Each row is a point. Each copy is the shape, with its points in the same order, turned, moved and blurred by noise. Say if it was mirrored as well.

Shape:
-.27; -.03; .05
.16; .22; -.17
-.12; -.23; .03
.02; .03; -.26
-.09; -.02; .40
.40; .00; .94
-.27; -.05; -.12
-.26; -.21; -.30
.03; -.17; -.01
Copy 1, 9 rows:
-.08; .26; -.12
-.12; -.20; -.25
.13; .15; -.02
.01; -.07; -.31
-.13; .17; .26
-.24; -.20; .87
.00; .31; -.26
.25; .29; -.33
.15; .00; -.11
Copy 1 is: mirrored
Copy 2, 9 rows:
.23; .10; .02
-.26; .14; -.25
.15; -.13; .06
-.05; -.01; -.29
.04; .15; .37
-.44; .13; .90
.23; .04; -.13
.29; -.14; -.27
-.01; -.11; .00
Copy 2 is: mirrored
Copy 3 (9 x 3):
-.27; .13; .08
.26; .22; .01
-.21; -.08; -.02
.06; .18; -.13
-.17; -.11; .43
.16; -.50; .91
-.26; .19; -.05
-.26; .12; -.30
-.05; -.08; -.02
Copy 3 is: only turned

Shape:
.25; .28; -.05; -.15
.01; .14; -.14; -.04
-.70; .15; -.20; -.19
-.87; .40; -.05; -.01
.30; .17; .06; -.32
.34; .06; .09; .09
.21; .49; .84; -.03
.11; -.11; -.35; -.30
.12; -.01; .36; -.09
.12; .00; -.29; -.20
Copy 1:
.25; .08; -.38; -.07
.07; -.08; -.22; -.13
-.14; -.10; -.35; -.84
-.36; .26; -.35; -.94
.48; -.04; -.28; -.07
.18; .00; -.03; .20
.69; .77; .07; -.12
.24; -.41; -.36; -.20
.40; .11; .14; -.20
.15; -.31; -.32; -.11
Copy 1 is: only turned
Copy 2 (10 x 4):
.20; .15; -.41; .09
-.09; .03; -.26; .08
-.68; .09; -.11; -.24
-.79; .45; .04; -.29
.32; -.01; -.45; -.01
.25; .02; -.14; .29
.62; .50; .03; -.30
-.10; -.31; -.46; .12
.33; -.01; -.01; -.07
-.16; -.17; -.52; .12
Copy 2 is: only turned
Copy 3:
.01; -.06; -.34; -.29
-.14; -.12; -.15; -.17
-.37; -.52; .39; -.30
-.39; -.32; .65; -.47
.19; -.22; -.41; -.29
.17; .10; -.30; .00
.72; .29; .07; -.55
-.19; -.44; -.38; -.02
.38; -.08; -.06; -.07
-.13; -.29; -.33; -.05
Copy 3 is: only turned
Copy 4 (10 x 4):
.08; -.13; .24; -.07
-.09; .07; .04; -.13
-.51; .54; -.06; -.30
-.35; .94; .01; -.21
-.05; -.26; .34; -.12
.02; -.18; .16; .24
-.05; .17; .89; .46
-.17; -.26; -.13; -.33
-.28; -.09; .36; .26
-.11; -.18; .00; -.24
Copy 4 is: only turned

Shape, 13 rows:
.22; .24; -.02; .01; -.49; .42; -.56; -.38
.31; .35; -.40; .25; -.18; -.13; .28; .36
.02; -.67; -.21; .34; -.11; .43; -.51; -.02
-.08; .13; -.04; .09; .05; -.20; .20; .32
.39; .03; -.39; -.43; -.16; -.17; .43; -.03
-.20; -.10; -.23; -.15; .31; -.04; .20; .06
-.21; .27; -.21; -.33; .18; .84; .14; .12
-.73; .14; .02; .47; -.10; .18; .40; .10
.20; -.05; -.37; .02; .06; -.20; -.26; .03
-.16; -.17; .48; .70; .02; .09; .07; -.53
-.08; -.24; .36; .02; .12; .25; -.02; .17
.01; .13; -.11; -.09; -.40; .03; .20; .01
-.31; -.51; -.10; .20; .08; .12; .17; -.24
Copy 1, 13 rows:
.14; .00; .28; .63; -.75; .19; .03; -.29
-.22; .30; .06; -.41; -.35; .36; -.24; .19
-.35; -.69; .11; .58; -.23; -.01; -.16; .14
.02; .31; .01; -.12; .10; .14; -.19; .32
-.24; .34; .08; -.27; -.22; .15; .59; .18
.04; -.04; -.13; .01; .27; .24; .21; .27
.13; .02; .44; .33; .17; .94; .25; .04
-.13; .33; -.19; .21; .52; .40; -.52; -.21
.03; -.16; -.17; .04; -.42; .04; .10; .31
.10; -.20; .10; .19; .19; -.33; -.42; -.61
.06; -.08; .39; .30; .29; -.05; -.11; .18
-.19; .44; .08; .15; -.17; .17; .11; .02
-.24; -.27; -.16; .28; .37; -.02; .05; -.15
Copy 1 is: mirrored
Copy 2, 13 rows:
-.17; .00; -.06; .42; -.30; .70; -.50; -.17
.47; .31; -.20; -.28; .08; .29; -.17; .41
-.27; -.61; -.39; .51; -.18; .13; -.04; .27
.25; .17; .13; -.07; .24; -.04; .09; .20
-.02; .42; .14; -.38; -.46; .30; .04; .45
-.03; .01; .17; -.23; .07; .03; .42; .05
-.63; .21; -.11; -.03; .43; .65; .32; .07
.41; .23; -.11; .52; .47; .16; .60; .08
.10; -.25; -.01; -.24; -.24; .21; -.13; .10
.21; .23; -.46; .72; -.20; -.17; .18; -.39
-.29; .10; -.01; .39; .23; -.23; .08; .09
.06; .33; .16; .14; -.11; .39; -.01; .23
-.03; -.13; -.15; .32; -.25; -.03; .59; .14
Copy 2 is: mirrored
